Rows are points. A path goes straight from each point to the next, and from the last back to the first. The post is the endless flat space through its rows: a point in 2 columns, a line in 3, a plane in 4, and so on, so that a path can go around it. Count how often the path circles the post. Going back the other way cancels.
In the rows, zero is written as 128.

Post (1 x 2)
[[136 120]]
Path (9 x 2)
[[160 151]
 [148 188]
 [163 129]
 [152 110]
 [129  78]
 [116 106]
 [103 138]
 [142 170]
 [164 133]]
Times around: 1

Post (5 x 6)
[[109 138  73 129 108 152]
 [109 138 111 121  92 134]
 [114 135 119 174 126 155]
 [144 127 114 181 165  31]
 [132 131 127 151 166 132]]
Path (8 x 6)
[[ 97 133 115 141 128 111]
 [119 147  93 184 173 156]
 [129 158 104 154 119  75]
 [120 145 139 148 172  83]
 [107 126 110 132 141 107]
 [108 104 113 184 108 115]
 [144 105 119 159 129 100]
 [102 108 168 167 127 141]]
Times around: 0

Post (10 x 11)
[[125 118 125  38  66 131 123  90 166  99 178]
 [128 111 122 132 139 100 144 146 143 109 118]
 [126 133 174 149 154 127 184 117 112  92 227]
 [137 117 117  88 192 151 104 101 106 140 122]
 [130 124 171  92 118 127 148 131 156  75  92]
 [156 116 125 151 162 111  96  74 145 169 160]
 [128 127 109 118 181 147 108  94 132  90 180]
 [134 116 152  79 170  95 103 122 147 117 113]
 [140 107 162 169 129  84 121 150 104  65  96]
 [129 126 158  90  98 142 109 132 164 109 181]]
Path (12 x 11)
[[133 138 144 114 174  98 102 149 136  77 161]
 [149 123 181  95 153 129 146 156 155  85 136]
 [141 102 148  98 135 140 105 141 144 141 137]
 [111  97 104 129 123  99 136  99 164 133 145]
 [109 140 178 126 131 133 130  97 104 106 143]
 [140 137 133 112 173  83 102 119 122 107 151]
 [157 160 152  97 143 100  94  90 160  99 175]
 [113 169 141  86 148 131 132 118 136 121 169]
 [112 129 127 106 150 139 114 103 146  77 177]
 [135 100 149 115 171 102 111 129 146 141  98]
 [136 111 149  79 151 144 130 129 129  88 126]
 [143 119 107  94 114 143 129 143 129 120 173]]
Times around: 0

Post (13 x 14)
[[119 158 160 163 114  72  80 159 122 160 188 134 125 179]
 [121 138  87 139 174 121 165 132 196 142  96 102 117  97]
 [116 119 130  92  85 109  96 162 117  93 127 151 121 144]
 [118 141 173 142 173 145 114 157 141 197  64 148 179 120]
 [132 135 111 206 142 142  98 190 186 132 121 140 112  92]
 [129 116  93 111 207  90  78 166 137  79 160 137 151 123]
 [142 126 167 146 165 153 118 146 143  85 120 100 165 105]
 [121 159 111 167  77 122 148  96 136 135 148 153 159 106]
 [114 148 191 222 182 155  72  97 132 164  76 124 104 138]
 [139 136 122 101 122 166  71  97 160  82 148 124 136 148]
 [129 124 126  86 113 148 115 105 101 146 125 117 125  56]
 [103 159  96 178  67 111 107 113 127 155 125  92 141  97]
 [121 127 103 112 142 175 145 142 115 156  97 119 131 118]]
Path (19 x 14)
[[128 173 141 112 103  89  89 120 161 121 119  86 130 125]
 [165 129 137 108 117 137  75 127 143 116 114 148 166 106]
 [109 119 146 183 137 122 117 103 145 137 101 127 129 144]
 [ 89 133  79 154 142 125  66 119 150 136 138 113 139 120]
 [ 99 146 130 142 137  86 112 180 120 126 127 133 107 109]
 [131 185 151 138 102 152  95 131 126 148  73 168 140 111]
 [125 174 115 154 153 138 112 137 130 102 140 124 126 147]
 [135 137 145 176 107 135  98 178 119 157  93 152 141  76]
 [147 109 130 110 131 130 110 149 123 133 156 110 127 118]
 [133 111 115 150 142 111 101 115 165 113 133 101 116 121]
 [100 141  92 175 121 152 115 150 127 196 123 120 178 127]
 [116 152 171 147 137 151 121 125 138  99 128 147 154 135]
 [146 165 146 143 155 131  83 168 136 129 125 139  74 134]
 [169 151 127 148 147 162 112 135  99 139  99 110 150  72]
 [157 110 152 166 122 136 126 153 168 122 133 152 132 102]
 [113 110 135 148 112 133 145 126 138 144 141 128 111  87]
 [127 116 115 134 122 140  68 178 184 160 171 169 118 129]
 [ 91 134 160 181 129 170  99 177 161 145 115 129 156 145]
 [105 157 147 133 121 114 135 130 136  83 127 170 108 127]]
Times around: 3

Post (17 x 18)
[[133 156 105 117 120 105  87 122 166 145 132 128 120 116 145 141 112  96]
 [125 160 179 153  94 132 107 113 146 123 103 126 215 123 165 153 145 108]
 [ 98 124 170 139 115 213 160 123 119  88  86 128 124 179 146 167 101  93]
 [115 112 139 124 138 147 124 104 149 140 163 137 134 118 113 165 141 146]
 [105 107 171  94 126  69 127 107 166 158 136 159 141 165  95 174 132 126]
 [121  95 158  88  54 117 140  85  91 135 109 132  97 123 135 117 132 131]
 [144 107 168 132 141 148 108 119  97 160 175 124 227 163 207 135 130 101]
 [115 130 160 125 125 103 169 153 137 147 117 185 114  92 189 150 159 166]
 [ 94 106 184 115 138 155 150 158 103 152 115 146 123  99  90 129 113 111]
 [132 123 148 114 124  95 131  78 145 133 114 133 116 108 112  99 168 105]
 [135 145 144  69 173  96 131 126 167 139 138  87 127  94 139 145  87 144]
 [133 124 151  96 172  94  96 112  76 171 112 135 186 137 132 144 134 132]
 [158 151 165 130 174  95  92 121 153 123 152 111 113 122 123 149  93 145]
 [ 88 146 142  86 109  88 190 227 170 131  94 200 135 127  98 123 172 182]
 [130 142 140  81 157  73 129 151 104 174 128  61 107 121 108 148 133 131]
 [104 142 144 150 135 113 140  95 143 201 121 159 168 152  85 110 130 137]
 [137 107 128 123 104  98 157 127  33 124 128 128 189 140 124 152  95  67]]
Path (16 x 18)
[[114 160 131  81 106 120 116 100 168 131 139 120 145 116  96 163 176 100]
 [ 89 159 129 113 117  84 114 133 116 175 105 181 153 126 135 145 142 113]
 [ 84 132 135 100 136  85 140 140 126 139  93 111 144 129 126 145 132  90]
 [112 129 166 179 118 144 152 142 170 147 131 117 172 151 137 109 149 136]
 [136  96 149 143  89 119 137 144 131 175 124 129 135 102 109 121 145  93]
 [119 119 168  88 116 124 159 116 132 144 113 119 155 137  98 122 181 144]
 [132 142 141 108 133 138 127  94 136  91 153 125 129 138 122 193 141 128]
 [123 173 128  95 152  84  99 111  73 140 101 139 211 116 156 129  92 120]
 [ 93 106 122 124  92  93 111 127 114 145 154 157 131 122 149 118 133 119]
 [133 142 117 124 125 134 124 148 149 133 129 129 169 154 119  92 135 139]
 [153 137 158  84 122 112 120 171 134 129 114 101 214  74 142 144 108 157]
 [166 136 168 124 137 133 143 129 118 145  79 117 152 100 171 126 133 159]
 [146  79 130 108 156  89 135 169 117 153 165 170 140 134 145 161 125 150]
 [ 92 100 130 115 100 124 146 117 113 163 140 126 140 106 140 119  91 124]
 [109 132 140 110 126  92 153 143  96 147 132 139 179 108 139 122 115  90]
 [115 139 188 104 161 146 162 152 103 125 132  91 119 136  93 139 152 148]]
Times around: 1

Post (17 x 18)
[[128 115 120 124 134 113  62 171 155 127 114 114 127 101 115 121 143 136]
 [133 123 121 140 192 160  88 118  76  68 149 164 171  96 133 169 144  86]
 [119 140 145 172  99  80 161 177 155  66 123 169 137 137 133 127 137 182]
 [124 150 110 111  86 177 140 153 113 110 103 145 102  97 118 138 159  98]
 [129 124 150 104 113 152 125 144 106 108 150 131 109 120 106 125  88 118]
 [146 128  49 107  73 130 147 155  96 142 186 176 181 159  98 148 132 109]
 [132 118  96  98 165 151 147 158 158 113 168 130 137  52  98 103 176 138]
 [114 127 120 147 133 146 126 101 157  99 157  85 147 130 112 184 103 163]
 [148 149  76 155 147 116 148 132  59 140 169 168 136 178 142 151 161 172]
 [165 139  71 108 174  81  87 105 116 120  97 159  76  97 137 124 145 101]
 [136 142  65 138 108  99 129 149 158 155 157 102  92  81 167 110 105 126]
 [182 141  73 150 118  77 161 103  62 109 162 106 111 105 114  83 149 166]
 [159 130  50 149 168 152 172 147 135 156 130 117 142 144 139  90 161 140]
 [134 133 120 105 116  85 111 115 127  69 194 105  73  91 101  97 171 102]
 [ 98 141 112 120 139  88 133  90  90 180 136 113 153 158 136 145 131 123]
 [141 109 113 161 153 165 112 115 180 114 131 156 105  82 128  91 183 152]
 [179 152  80  89 131 186 106 121 120 107 116 129 167 139 175 119 113 178]]
Path (17 x 18)
[[154 130 128 148 112  94 122 148 145 119  96 107 177 117 108 115 141 160]
 [160 132  38 105 101  94 168 141 147 143 200 133 112 117 128 157 135 158]
 [125 117 120  95 131 113 130 138 131 139 143 106 139 116  96 113 195 163]
 [131 151 155 139 160 113 154  61 171 128 114 109 157 153 126 155 148 162]
 [140 117 107 154 138 127 125 125 121 151 119 111 119 109 123 121 144 105]
 [110  88 139 118 104 135 107 136 157 121 139 125 129 106 118 170 162 139]
 [116 116  87 133 131 102 138 173 109 135 145 117 146 106 114 113 139 190]
 [132 181  56 119 180 123 132 147  83 147 165 140 101 120 173  87 109 110]
 [111 138 113 142 138 123 141 114  94 102 166 169 109 139 136 119 129 162]
 [126 140  74 148 107 130 150 119 133 120 173 166 119  82 180 112 148 154]
 [135 148  91 128 118  87 114 164 116 140 130 103 103 129 128  90 116 122]
 [131 160  96 126 153 123 143 177 107 146 117 126 124 128 110 162 142 122]
 [134 113 129 116 131 151 136 159 122 122 104 104 140  98  74 139 129 109]
 [163 117  94 104 103 142 118 152  86 148 140 105 162 132 152 135 100 141]
 [121 122  79 141  96 114 144 129 107  94 143 113 169 140 120 123 128 116]
 [137 138  89  95 124 122  90 150 110 104 169 120 110 101 124 109 107 131]
 [136 149 134 163 106 164 130 130 134 126 110 148 166 159  87 143 144 105]]
Times around: 2

Post (17 x 18)
[[ 78 131 154 129 133 149 163 134 167 157 116 136 159 146 146 129 182 151]
 [110 112 150 173 139 131 119  98 118 121  89 125 171 135 155  99 118 137]
 [136 145 166 155 132  83 126 129 130  62 110 116 142 110 141 134 155 141]
 [152 144 122 182 116 109 115 188 107 123 142 139 157 186 148 122 114 120]
 [145 169 164 145 160  95 104 141  87  89 117 169 102 159 113 111 150 164]
 [ 91 150 101  94 161 131 123 139 127  74 135 124 152 138 102 119  98 112]
 [167  94 118 138 106 136 181 143 134 156 153 166 170 153 187 169 123 141]
 [ 70  98  97  88 122 133  79 117 103 154 126 122 144 157  96 128 130  96]
 [133 114 105 121  84 128  85 134 101  90 140  95 106 117 133 125 100 139]
 [109  75 131 138 157 159 150 127  85 114  95  89 103 139 162 169  92 122]
 [127 137 136 116 104 107 125  87 133 123 191 135 116 139 146 112 144 118]
 [146 105 107 137 145 123  85 151 101 130 112 119 130 155 136 113 145 114]
 [134 145  83 119 101  93 127 126 116 159 158 141 149 179 113 106 174 106]
 [112 108 102  99 109 149 122 110 114 145 160 119 102 115  93 140 124 105]
 [ 79 168 138 123 117 159 118 139 107 139 120 142 127 122 157 136 102  99]
 [111 140 112 160 135 100 133 141 116  87 141 178 106 137 149 118 122 135]
 [144 116 128 149 111 111  79 111 141 128  99  96 135 136 144 131 102 132]]
Path (23 x 18)
[[154  99  96  62 120  82 105 127  93 160 154 120 159 141 128 140 199 124]
 [ 92 105 136 160 124  81  88 123  90  72 129 121 215 155 139 105 152 133]
 [101  93 137 154 173 139 102 121 117 113 118 112 126 158 126 143 140  85]
 [140 142 141 137 112 150 139 139 164 107 144 152 164 158 133 114  99 150]
 [ 99 124 118 114 144 181 123 155  94 165 103 113 109 177 119 141  27 114]
 [148 159 143 163 139 100  54 186  98 144  96 101 119 149 103 131 108 148]
 [109 147  65 125 118 112  92 168 108 135 143 113 152 139 128 141 142 103]
 [ 88 154 145 121 108 137 122 119 128 114 179 136 154 179  86 143 140 130]
 [153 129 111 131  91 132 117 142  54 145 122  92 137 195 113 160  92 109]
 [140 176 124 183 119 112 112 143 141  93 125 154 123 153 176  97 153 146]
 [136 135 159 119  93  87 125 128 137 123 131 167 137 138 135 194 133  94]
 [121 144 181 124 160 136 114 104  70 131 151 150 131 132 155  97 117  46]
 [100 134 127 119 170 152 149 152 112 127  89 137  88 127 171 159  97 137]
 [ 68  86 113 202  94  64 131 130  87 141 153 135 137 180 144 111 201 155]
 [119 110 156 169 157 182 133 114 126 154 107 117 161 174 126 134  87 159]
 [165 151 102 208 160 117 118 138 102 140  69 136 113 142 135 140 124 125]
 [ 68 175  74 138 137 129 147 123  71 122 121 107 126 149 140 142  63  97]
 [145 151 115 135 122 143 140 152 109 143 142 171 162 132 144 177  97  93]
 [ 89  74 103 154 113 101 126  78 104 143 160 114 132 165 177 125 159  43]
 [117 160  82 155  88 150  66 160 130 142 126 128  64 117 101  63 136 102]
 [110 132 120 126 113 103 102 144 155  85 137  86 102 124 135 101  85  99]
 [104 127 136 154 109 108 120 127 155  95 125 162  89 129 168 122 109 141]
 [104  90 147 150 121 124 133 148  84 120 123 107 148 116 125 126 125 103]]
Times around: 3

Post (17 x 18)
[[ 79 124  93  99 117 125 134 114 102 115  88 142 139 105  78 136 148 124]
 [149  91 111 105 146 133 128 125 129 122 124 109 128 128 131 104 126 158]
 [155 108 162 103 158 176 130 119 112 162 168 119 129 170 142 116 121 116]
 [102  70 104  88 127 157 147 134 164 151 113 122 161 128 116 143 173 168]
 [141  84 120 116 141 162 121 134 121 130 113 168 115 140 114  91 145 181]
 [115 139 113 124 148 136 127 119 163  77 115 155 127 144 130 117 113 130]
 [ 98 116 116  95  75  59 102 106 108 118  96 128 136 132  75 212 160 114]
 [117 147 122 156 156 117 131 153 127  86 151 122 129 119 149 115 141 140]
 [128  92 106 128 168 127 140 116 121 119  97 141 148 144 130 117 166 143]
 [162 155 114  82 151 152 181 109 134  92 172 167 132 106 144 194 101 149]
 [111 149 191 139 123 143 186 141 144 171 164 152 173 112 115 111 107 121]
 [173 118 111 144 186 163 128 140 110  92 177  98 135 185 124 105 132 165]
 [131 112 125 151  96 141 143 137 126  82 114 168 134 127 134  78 139 116]
 [142 100 213  68 101 157 128 110 153 105 137 100 179 131 131 188 157 158]
 [148 105 150 158 152 161 148 115 135 123 125 113 110 147 140 128  87 122]
 [116 142 150 121 101 154 156  98 141 135 125 122 143 127 136 120 156 151]
 [130 141  92 158 134  87 116 150 120 154 124 147 183 110 142 168 129 143]]
Path (31 x 18)
[[153 126 113 135 176 134 103 139 147  96 124 143 113 127 157 123 131 128]
 [148 102  96 128 120 154 120 168 145 129 132  94 171 150 137 160 145 161]
 [107 152 123  91 148 130 135 126 118 167 132 109  95 118 127 133 165 156]
 [106 115  75 160 167 132 131 190 191  71 115 107 133 150 115 123  79 184]
 [ 78 184 133 134 114 148 113  82 169 167 111 146 172 158 166 191 131 110]
 [112 114 130 148 150 111  96 129 105  74 137 122 113 133 133 115 142 109]
 [107 157 168 136 193 150 175  95 136 186 166 112 136 163 118 144 116  96]
 [ 95 150 168 127  96  78  98 143 137  99  84 157 118  95 112  85 152 141]
 [103 183 148 132 107 113 124 100 141 121 123  84  93 123 125 148  96 125]
 [100 172 151 162  85 138 132 144 125 137 121 115 141 113 116 163 107 145]
 [186 119 111 171  76  81 136 148 104 130 151 113 187 167 180 136 133 112]
 [122  55 145  81 145 153 103 130  91 149 133 131 131 170  77 142 168 166]
 [108 102 118  64 163 139 123  90  76 121 127 125 127 115 105 124 208 159]
 [125  95 158 120 160 131 116 170 133 129 155 154 157  84 134 146 148 155]
 [149  99 126 121 154 118 116 138 149 109 115 141 140 134 133 136 111  89]
 [124 110 150 130 187 130 148 139 133  69  96 143 169 121 129 142 131 128]
 [117 111 158  87 121  99 155 103 150 143 122 117 143 143 126 177 128 142]
 [130 115 144 137 136  92 151 156 122 156 165 126 162  91 134 168  99 147]
 [120 117  91  96 171 118 132 113 118 120 111 140 165 106  88 129 131 162]
 [136 104 150  79 184 129 106 151 152 107 142 159 147 116 102 113 116 100]
 [133 116 156 105 108 155 168 123 125 156  95 163 155 115  94 142 132 145]
 [ 90 161 170 130  79 173 111 130 166  91 111 116 105 137 156  76 121 156]
 [ 94 140 125 100 155 162 148 102 163 134 119 129 131 132 114 110 123 185]
 [112 131 158 115  68 142 146 124 158  67 188 145  97  91 106 117 129 174]
 [123 157 146 147 187 163 145 118  82  97 188 124 104 122 109  55 153 115]
 [148  72 136  94 141 117  80 138 175 128  78 131 125 145 107 209 159 193]
 [147 175 135  89 127 123 121 155 163 101 158 122 224 169 172 132 126  88]
 [147  97 102 112 106 114 166 141 123 152 166 163 180 175 157 120 159 120]
 [ 99  95 118  94 181 164 168  81 121  96  86 172 113 124 108 145 150 159]
 [113  93 149 118 154 142 134 148 151 103 134 128 153  98 140 126 132 135]
 [166 132 145 101  88 193 108  92 126 137 156 144 115 138  97  95  96 134]]
Times around: 5

Post (17 x 18)
[[158 137 142 111 164 148 147 135 117 128 174 168 128 127 155 129 143  79]
 [133 114 130 144 123 163 159  74 124 147 152 167 118  90 127 145 142 144]
 [135 156 128  98 124  89 151 135 134 138 124 134 124  98 125 129 136  54]
 [100 149 155 135 154 156  98 147 132 125 134 168 164 135 158 110 116  89]
 [158 129 101 147 108 118 120  98 161 139 124 113 134 100 159  74  82 111]
 [165 141 189 139 169 124 136  73 121 145 134 103 147 125  90 116 122 101]
 [118 159  98 103 100 127 142 140 152 157 133 120 137 151 152 125 106 126]
 [135 133 140 110 118  95 144 139 132 100 112 139  87 121 138 149 162 113]
 [ 84 155 137 131 155 135 167 122  77 123 135 124 118 100 135 144 129 125]
 [158 109 150 126 107 110  92 123 115 141 153 144 153 129 139  89 158 125]
 [117 137  93 129 128 126 119 106 118 130 137 143 153 165  99 121 126 116]
 [123 134 137 156 126  93 166  96 112 143 175 125 109 132  33 139 158 145]
 [140 124 110  94  98 121  57 145 182 109 122 136 149 115 167 118 101 133]
 [114 135 117 123 150  99 154 161 132 123 102 116 134 106  97 107 141 119]
 [119 125 114 144 114 166 144 151  91 109 144 151 141 136 162 145 114 100]
 [122 133 125 162 164 105 136 118 110 128 129  97 134 106 140 149 113 106]
 [126 128 138  97 122 181 143 135 142 150 162 137 109 131 133 143 143  88]]
Path (31 x 18)
[[123 128 124 152 149 147 119 159 154 146 204 116 145 120  72 115 131  95]
 [154 141 118 145 123 121 187  95 147 102 120 110  90 117 163 178 156  67]
 [125 196 117 124  72 118 135 130 140 172 133 130 169 110 159 113 113 100]
 [145 143 127 115 130 126 106  95 127 132 147 117  93 119 135  99 125  59]
 [204 131 114  93 150 126 150  98 147 172 140 175 127 138 156 125 113  92]
 [ 87 151 168 140 151  99 155 160 134 136 132 119 100 135 164 110 113  93]
 [142 152 160 182 117  92 168  55  97 158 169 114 149 108 115 141 120  90]
 [ 79 163  78 123 112 100 129 108 104 120 146 160 149  93 143 167 157 114]
 [112 172 124 129 117 127 126 124 112 156 113  43 154 117 133 147  84 141]
 [141 137 179 113 107 110 104  92  96 166 126 196 186 130 104  89 160 100]
 [131 110 159 139 147  79 160 140 119 122 104  72  75 153 140 135 128 124]
 [130 112 157  99 109 162 124 136 132 111 237 132 145  99  87 192 118  71]
 [190  93 112 146  87 157 145  64  86 124 150 144 145 150 125 123 144  79]
 [131 143  81 144  46 148 115 100  91 148 137 124 168 114 169 116 115 151]
 [ 66 181  91  83 104  99 138 166  97 151 176  92 132 123  78 131 118 154]
 [144  99 121 145 137 130  69 103 105 114 159 173 147 105 141 108 115 116]
 [ 76 173 163 136 119  79 124 100 155 105 132 143  81 101 112 116 114 119]
 [ 72 189 123  94 148 131 171 119 102 112 161 177 155 160  72 136 131  84]
 [155 108 111 155  92 171 178  93 114 118  94 171 126 119 155  74 140 107]
 [132 108 118 161 138 122  84 100 136 133 137 139 134  88 147 107 147 169]
 [142 143 106 109  93 150 177 123 118 154 142 165 121  91 174 117 157  67]
 [113 141 124 121 121 170 166 150 141 117 135 150 188 115 124  99 114 121]
 [ 88 128 149 169 146  63 126 130 161 135 108  79 113 115 121 110 116 148]
 [184  84 132 169 139 112 172 116 112 182 168 109 120 147  86 144 118 118]
 [ 89 128 129 139 126 174 154 160  56 110 118 161  85 100 138 161 160  67]
 [121 125 154 160 125  77 113 131 127 161 154 124 159 109  60 123 178 128]
 [126 167 155 113 147  76  83 133 174  78 131 103 136 127 185 141 121 117]
 [123 126 101 138 119 148 175 117  97 109 122 124 115 172 163 208 124 106]
 [136  73 142 123 134 149 118 172 115 117 136 131 115 106 127 102 162  90]
 [ 86 157 129  91 173 126 104 183 123 142 134 148 125 127 113 147 130 129]
 [148 127  87 105  61 116 108 138 125 151 163  85 131 115 123 172 125 112]]
Times around: 1

Post (17 x 18)
[[143 207 118 126 132 139 109 143 121 141  98 140 130 111 156 119 141 136]
 [133 123 121 132 125 111 114 122 146 128 123 134 116 133 112 151 103 149]
 [141 141 118 111 111 168 129 128 130  74 137 150 134 112 136 115 114 133]
 [120 118 115 144 191 114  96 148 150 163  79  89 105 141 125 106 148 134]
 [111 100 113 136 219 145 124  93 143 152 170  77 112 117 127 129  91 144]
 [132 125 151 147 124 140 135 122 115 112 118 145 159 170 152 151 116 147]
 [116 196 119 137 121 173 142 120 159 101 113 148 165 126 106 114 146 134]
 [120 125  88 134 113 129 109 122 114  98 145 151 138 128 135 142 120 164]
 [142 159 116 137 146 131 136 106 138 107 147 155 137 121 109 123 154 131]
 [146 164 102 113 133 148 164 129 156 113 149 144 172 120 125 100 132 144]
 [124 123 131  99 140 145 102 128 169 140 113 172 142 158 139 169 120 131]
 [150 126 102 161 128 151 121 116 129 139 139 121 145 115 141 146  98 121]
 [129 161 142 155 149 177 172  95 180 134 170 121 130  98 139 111 159 137]
 [100 112  95 118 195  88 133 124 159 111 127 113  92 163 148 134  92 112]
 [138 135 125 136 121 159 127  88 165 120 106 148 153 127 146 115 112 140]
 [140 111  99  88 102 113 108 104 115 111 113 102 149 175 133 161 126 139]
 [ 80 186 135 125 175 137 115 140 159 184  93 148  98 146 114  77 144 111]]
Path (23 x 18)
[[150 151 121 194 181 195 164 111 144 139 175 171 174 118 158 119 125 121]
 [114 114 119 161 145 141 226 102 139  55 201 126 135 129 109  94  77 115]
 [ 87 114 123  90 173 149 150 131 159 106 146 129 153 182 130 148  77  76]
 [165  85 161 158 150 173 154 110 185 156 160 111 182 117 171 102  80 180]
 [163 165 126 130 114 139  94 133 150 141  83 135 145 156 137 132 141 152]
 [157 192 144 168 161 153 158 126 129 138 122 157 147 154 187 113 121 126]
 [121 112 109 131 177 119  81 126 131 132 123 136 121 156 120 157 122 117]
 [133 105 106 174 109 189 151  87 115 118 183 130 163 101 142 113 126 114]
 [ 98 140  93  75 152  76 134 150 111 108 131 158  98 154 111 123 133 134]
 [170 128 111 167 150 172 116 112 129 191 151 121 141  89 140 103 116 155]
 [123 156 133 145 197 143  98 145 187 185 109 169 134 131 108 136 121 110]
 [100 143 130 137 128 135 136 100 144 153 120  85 179 167 110 148 133 142]
 [ 84 115  86  55 126 154 117 143 157  73  97 141 161 163 134 132  93 114]
 [104 131 110 132 126 162  88  74 153 139 128 152 160 145 159 145 125 116]
 [143 182  86 100 140 125  71 153 116 139  65 161 149 163 182 133 116 113]
 [190 114  73 120 149 138  88  98 107 109  89  84 143 108 112 124 146 173]
 [100 135  93 153 124 133 119 119 113 141 111 143 144 144  85  89 172 123]
 [ 90 116 122  69 147 136 152 120 212  72 167 165 163 144 121 139  85 136]
 [ 93 172 128  90 197  94  93 172 181 144  98 187 106 177  85 124 170 131]
 [143 154  91 129 135 163 129 114 176 144 117 135 156 130 130 165  65 112]
 [110  88 133 141 119 140 118 111 117 106 103 105  88 120 165 151 119 162]
 [140 137 124  89 138 112 118  92 153  87  91  85 118 145 111 133 139 115]
 [118 138 120 121 101 161 177  98 131  70 185 119 161 164 164 127  86 126]]
Times around: 2
